Every row gives one point. Any point is a mix of the corners, with weights that add up to 1. It lies inside the corners' shape when no weight is negative. Say inside or outside, and name the corners with a negative weight.

Corners:
(1): [3.89 0.08]
(2): [-1.90  1.10]
(3): [-1.36 -2.05]
Points:
[0.74 0.95] -> outside (3)
[ 0.75 -2.50] -> outside (2)
[0.04 1.05] -> outside (3)
[ 4.41 -0.42] -> outside (2)
[-3.68 -1.37] -> outside (1)
[-0.22  0.11] -> inside
[ 2.30 -0.92] -> outside (2)
[ 0.43 -0.30] -> inside
[ 2.30 -1.07] -> outside (2)

Corners:
(1): [ 0.09 -0.15  0.23 -1.82]
(2): [ 0.57 -3.61 -1.75  6.89]
(3): [-0.96  2.54  1.85  1.37]
(4): [ 1.92  4.12  0.63 -1.76]
(5): [ 2.38  1.51  2.98 -1.21]
Points:
[ 0.32 -1.02 -0.28  1.96] -> inside
[-0.51  0.18 -0.05  1.34] -> outside (5)
[ 1.98  2.22  2.96 -1.88] -> outside (2)
[ 2.12  1.97  2.45 -0.25] -> outside (1)
[ 0.32 -1.72 -1.04  0.97] -> outside (3, 5)
[1.04 1.52 1.95 1.27] -> outside (1)
[ 1.66  0.79  1.89 -0.26] -> inside
[ 0.54 -0.74  1.41 -0.36] -> outside (4)
[ 0.68  1.40  1.66 -0.30] -> inside

Corners:
(1): [-0.85 -1.97 -1.13 -2.28  1.54 -1.38  0.59  4.93  0.46]
(2): [ 0.84  2.33  2.92 -1.35  3.19  1.64 -0.06  1.50  1.60]
(3): [ 2.51 -1.33  3.05 -3.38 -2.68  2.95 -0.30 -3.02  1.83]
(4): [ 3.66  1.26  1.28  4.66  1.02  2.57  1.61  3.71 -4.67]
(5): [-2.95 -3.04 -2.21 -0.93 -4.30  1.07  2.04 -1.27 -2.32]
(6): [ 0.63  1.12  3.56 -3.06 -0.60 -0.39  1.55 -0.89 -1.60]
(7): [-1.02 -1.77 -2.72 -1.95  1.14 -3.65  2.23  0.65  0.00]
(8): [ 0.48  3.25 -2.48 -1.23 -2.09 -1.30  1.70  1.31 -0.47]
(9): [ 4.15  2.66  1.45  4.98 -2.42 -1.90 -0.60  1.47  0.49]
(10): [ 1.85  0.53 -0.34  0.80 -5.09 -0.73  3.63 -1.77  1.34]
Points:
[ 0.82  0.08 -0.78 -0.20 -1.69 -1.47  2.08  0.15  0.30] -> inside
[ 1.13  1.10 -0.72  2.76 -2.22 -0.28  1.40  1.95 -0.72] -> outside (3, 6, 7)
[ 0.93  0.74  1.76 -1.46 -1.39 -0.48  1.76 -0.47 -0.64] -> inside
[ 0.84  1.29 -0.32 -0.35 -1.81 -0.78  1.37  0.59 -0.47] -> inside
[ 0.81  0.83  1.33 -1.80 -1.67  0.01  1.18 -0.15  0.56] -> outside (4, 7)
[ 0.32 -0.08 -0.27 -1.04  0.58 -0.92  1.18  1.52 -0.94] -> outside (10)
[ 1.01 -0.21 -0.87  0.21 -2.85 -1.36  2.61 -1.01 -1.62] -> outside (1, 2)
[ 1.22 -0.87  0.95 -1.70 -1.49  0.86  0.77 -0.82  0.36] -> inside
[ 1.38  1.01  1.37 -0.47 -2.08  0.69  1.20 -0.12  0.09] -> outside (7)
